Every row gives one point. The window is the flat piece filled in between its corners: a triangle in 3 columns, a solid with four corners in 4, and so on. A path goes straight from each point to the next, and from the last back to the first. After which points does the path pass through the window?

Window, 3 rows:
[[ 0.47 -0.17 -0.05]
 [-0.90  0.28  0.18]
 [ 0.50  0.38 -0.06]]
Path:
(1): [0.29 0.28 0.45]
(2): [-0.19  0.48  0.30]
(3): [-0.06  0.39 -0.57]
(4): [ 0.76  0.12 -0.36]
(5): [0.89 0.16 0.10]
(6): [0.26 0.62 0.63]
(7): [ 0.10  0.46 -0.18]
(8): [ 0.20  0.28 -0.46]
Through the window after points: 8

Window:
[[-0.22 -0.06 -0.39  0.41  0.13 -0.28]
 [ 0.40  0.31 -0.36 -0.04  0.40 -0.26]
 [-1.18  0.69  1.01 -0.69  0.18 -1.14]
 [ 0.08 -0.33 -0.84 -0.17 -0.15  0.10]
 [ 0.20 -0.44 -0.16 -0.03  0.48 -0.15]
 [ 0.76  0.22  0.65  0.10 -0.15 -0.59]]
Path:
(1): [0.03 0.59 0.22 0.21 0.37 0.43]
(2): [0.07 0.18 0.17 0.08 0.27 0.05]
(3): [ 0.23 -0.17 -0.29  0.08  0.05 -0.95]
(4): [ 0.43  0.01 -0.37 -0.15  0.21 -0.58]
(5): [-0.21  0.42  0.23 -0.15  0.13  0.49]
(6): [-0.60  0.19  0.15 -0.18  0.43 -0.24]
(7): [-0.48 -0.26 -0.23 -0.37  0.26 -0.78]
(8): [-0.05  0.15  0.09  0.05  0.32 -0.84]
Through the window after points: 2

Window:
[[ 1.09 -0.03 -0.66 -0.19  0.06 -0.47 -0.82 -0.20 -0.34]
 [ 0.17 -0.29 -0.11 -0.21 -0.15 -0.39  0.24  0.62  0.20]
 [-0.05  0.80 -0.14  0.10 -0.85  0.22  0.62  0.37  0.01]
 [-0.31  0.35 -0.52 -0.37  0.42 -0.02  0.73  0.64 -0.35]
 [-0.31  0.01  0.08 -0.30 -1.12 -0.49 -0.09 -0.40  0.48]
 [-1.06 -0.72 -0.14  0.18 -0.04  0.43  0.17  0.26 -0.15]
 [ 0.46  0.71  0.83 -0.10  1.12  0.07  0.22  0.22 -0.49]
 [ 0.75 -0.23  0.27  0.05  0.05  0.33 -0.03 -0.95  0.15]
 [ 0.70 -0.01 -0.86  0.57 -0.23 -0.49  0.43 -0.19 -0.46]]
Path:
(1): [ 0.15 -0.15 -0.29  0.45 -0.11 -0.28 -0.18 -0.18  0.73]
(2): [-0.05  0.30 -0.27  0.37  0.29  0.08  0.21 -0.20  0.50]
(3): [ 0.45 -0.10  0.00 -0.50 -0.40  0.04  0.29 -0.25 -0.90]
(4): [-0.28 -0.01  0.46 -0.23 -0.29  0.15  0.72  0.23 -0.42]
(5): [-0.52  0.41 -0.29  0.16  0.34  0.15  0.39  0.30  0.36]
(6): [ 0.02  0.12 -0.42  0.41  0.02 -0.28  0.24 -0.36  0.50]
(7): [ 0.48 -0.36  0.00 -0.47 -0.59  0.17  0.10 -0.07 -0.49]
(8): [ 0.26 -0.24  0.02 -0.21 -0.39 -0.21  0.00  0.21 -0.14]
Through the window after points: none

Window, 12 rows:
[[ 0.31 -0.38  0.27  0.17  0.40 -0.45 -0.47 -0.22 -0.02  0.66  0.38  0.22]
 [ 0.36 -0.85 -0.23  0.53 -0.47 -0.03 -0.50 -0.45 -0.31 -0.16  0.04 -0.19]
 [-0.37 -0.92 -1.07 -0.39  0.21 -0.55 -0.92 -1.06  0.37  0.26 -0.48  0.18]
 [-0.75 -0.38  1.32  0.76 -0.30  0.83  0.07 -0.09 -0.31 -0.30  0.52  0.62]
 [-0.39  0.35  0.72 -0.69  0.28  0.64 -0.06 -0.14 -0.66  0.17 -0.10  0.17]
 [ 0.14  0.82 -1.20  0.05  0.24 -0.27 -0.46  0.03  0.01 -0.03 -0.17  0.18]
 [ 0.04 -0.77  0.21  1.15  0.67  1.11  0.78  0.43  0.34  0.39  0.02 -0.20]
 [-0.41  0.30  0.17 -0.35  0.85 -0.35  0.15 -0.39 -0.08 -0.13 -0.39 -0.59]
 [-0.21  0.16 -0.67 -0.23  0.69 -0.89  0.34  0.44 -0.56  0.91 -0.13  0.10]
 [ 0.58  0.02 -0.24 -0.11 -0.78 -0.73  0.13 -0.07  0.41  0.34  0.21 -0.14]
 [ 0.10 -0.42 -0.55  0.02  0.09  0.19 -0.13  0.32 -0.20 -0.16  1.14  0.29]
 [-0.27  0.21 -0.59  0.37  0.82  0.49  0.51 -0.86 -0.23  0.25 -0.11  0.00]]
Path:
(1): [ 0.47 -0.27  0.44  0.01  0.21  0.10  0.63  0.22 -0.26 -0.38 -0.18  0.63]
(2): [ 0.08 -0.18  0.18  0.02  0.49 -0.18  0.19 -0.25 -0.19 -0.08 -0.17  0.35]
(3): [-0.59  0.13 -0.26  0.11  0.11  0.29 -0.12  0.01  0.05  0.42  0.41 -0.04]
(4): [-0.46 -0.14  0.23  0.74  0.00  0.20 -0.15 -0.10  0.11  0.57  0.73 -1.12]
(5): [ 0.41 -0.65  0.39 -0.36  0.13  0.07  0.28 -0.16 -0.31 -0.06 -0.33  1.07]
(6): [ 0.64 -0.23  0.14 -0.17  0.11 -0.32  0.29 -0.16  0.29 -0.19 -0.25  0.62]
(7): [-0.12  0.06 -0.31  0.16 -0.24 -0.27 -0.28 -0.13 -0.08  0.63  0.43 -0.38]
(8): [-0.41  0.38 -0.44  0.47  0.11  0.31 -0.29 -0.08 -0.27  0.79  0.71 -0.69]
(9): [-0.07 -0.19 -0.34 -0.28  0.22 -0.21  0.01 -0.22 -0.09 -0.10 -0.38  0.31]
(10): [ 0.34 -0.39 -0.28  0.42  0.57  0.33  0.47 -0.11 -0.08 -0.19  0.05  0.56]
(11): [-0.41 -0.02 -0.11  0.11  0.36  0.16 -0.05 -0.12 -0.03  0.38  0.22 -0.50]
(12): [-0.48  0.30 -0.58  0.77 -0.13  0.09 -0.31 -0.26  0.27  0.55  0.68 -0.55]
(13): [ 0.29 -0.43 -0.26 -0.01  0.32 -0.27  0.19 -0.06 -0.10  0.07  0.02  0.36]
(14): [ 0.24 -0.53  0.02  0.42  0.29  0.11  0.30  0.11 -0.29 -0.08 -0.19  0.45]
(15): [-0.36 -0.11  0.03  0.40  0.50  0.51  0.07 -0.20  0.27  0.47  0.46 -0.46]
(16): [-0.39  0.10  0.02  0.42  0.01  0.21 -0.11 -0.12 -0.21  0.47  0.50 -0.33]
Through the window after points: 6, 10, 14

Window (14 x 14):
[[ 0.31 -0.59 -1.71 -0.16 -0.05 -0.55 -0.36 -0.11 -0.64  0.12 -0.26  0.26
   0.18  0.09]
 [ 0.24 -0.61  0.38 -0.18  0.02  0.22  0.26  0.44  0.68  0.05  0.33 -0.65
  -0.09 -0.24]
 [ 0.09 -0.08 -0.04  0.39  0.10  1.00  0.28 -0.26  0.65 -0.65  0.20 -0.05
  -0.20 -0.19]
 [ 0.81  0.04 -1.34 -0.40 -0.13 -0.72  0.38 -0.25 -0.23  0.40 -0.53  0.64
  -0.10  0.86]
 [ 0.15  0.17 -1.17  0.59  0.27 -0.53  0.33  0.58 -0.26 -0.07 -0.19  0.42
  -0.27  0.16]
 [-0.51  0.42 -0.08 -0.23 -0.85 -0.65  0.51 -0.35  0.47  0.17 -0.83 -0.03
   0.29 -0.42]
 [ 0.37  0.29 -0.10  0.16  0.37  1.02  0.12 -0.02  0.51  0.78  0.43 -0.46
   0.22 -0.58]
 [-0.75 -0.02 -0.56 -0.73 -0.07 -0.11 -0.39  0.20  0.43 -0.06 -1.13  0.41
  -0.78  0.44]
 [-0.03 -0.27 -1.08 -0.04 -0.27 -0.09 -0.12  0.61  0.19  0.04  0.51  0.72
   0.45  0.33]
 [-0.50  0.16 -0.54 -0.92 -0.41  0.15  0.73 -0.10 -0.01  0.06 -0.26  0.05
  -0.63 -0.30]
 [ 0.03  0.38  0.21  0.19 -0.50  0.52 -0.05 -0.30  0.11  0.30  0.41 -0.51
  -0.62  0.02]
 [ 0.69  0.26  0.26 -0.02 -0.09  0.29 -0.23  0.31  0.64 -0.21  0.62  0.06
   0.02 -1.04]
 [ 0.34  0.33  0.83  0.38  0.10  0.74  0.26  0.26 -0.30 -0.17  0.23  0.09
   0.51 -0.45]
 [ 0.50  0.38 -0.16 -0.18 -0.29  1.00  0.06  0.50  0.44 -0.31  0.16 -0.95
   0.00 -0.13]]
Path:
(1): [ 0.10  0.29 -0.69 -0.11  0.07 -0.35  0.17  0.07  0.01 -0.22 -0.02 -0.16
 -0.11  0.19]
(2): [ 0.08 -0.44 -0.33  0.21 -0.74  0.47  0.13  0.19  0.27  0.04 -0.23  0.65
 -0.15 -0.15]
(3): [ 0.37  0.08  0.16  0.12 -0.09  0.59  0.15  0.29  0.02  0.20 -0.14  0.22
 -0.12 -0.64]
(4): [-0.15  0.32  0.15  0.07  0.17  0.12  0.12  0.00 -0.16 -0.47  0.33 -0.19
  0.67  0.47]
(5): [ 0.18  0.28 -0.93 -0.17  0.14 -0.38  0.01 -0.31  0.06  0.12 -0.19  0.00
  0.05  0.51]
(6): [ 0.57 -0.15 -0.71 -0.25 -0.54 -0.27  0.66  0.24 -0.12  0.29 -0.48  0.69
 -0.27  0.06]
(7): [ 0.26 -0.49 -0.26  0.28 -0.87  0.58  0.30  0.25  0.23  0.28 -0.25  0.14
 -0.03 -0.11]
(8): [-0.09  0.59 -0.08 -0.46  0.56  0.10 -0.08 -0.29  0.51 -0.20  0.39 -0.35
  0.07 -0.38]
(9): [-0.31  0.62 -0.33  0.00 -0.08 -0.20 -0.10 -0.27  0.23 -0.13  0.10 -0.35
  0.14  0.12]
(10): [ 0.50 -0.48  0.01 -0.18 -0.77  0.31  0.57  0.22  0.26  0.49 -0.39  0.28
 -0.45 -0.63]
(11): [ 0.24 -0.10 -0.44  0.18 -1.07  0.01  0.24  0.23  0.22  0.28 -0.66 -0.07
 -0.58  0.11]
(12): [-0.11  0.30 -0.33 -0.50  0.75  0.06  0.07 -0.02  0.17 -0.48  0.32  0.12
  0.43 -0.09]
Through the window after points: 3, 5, 9
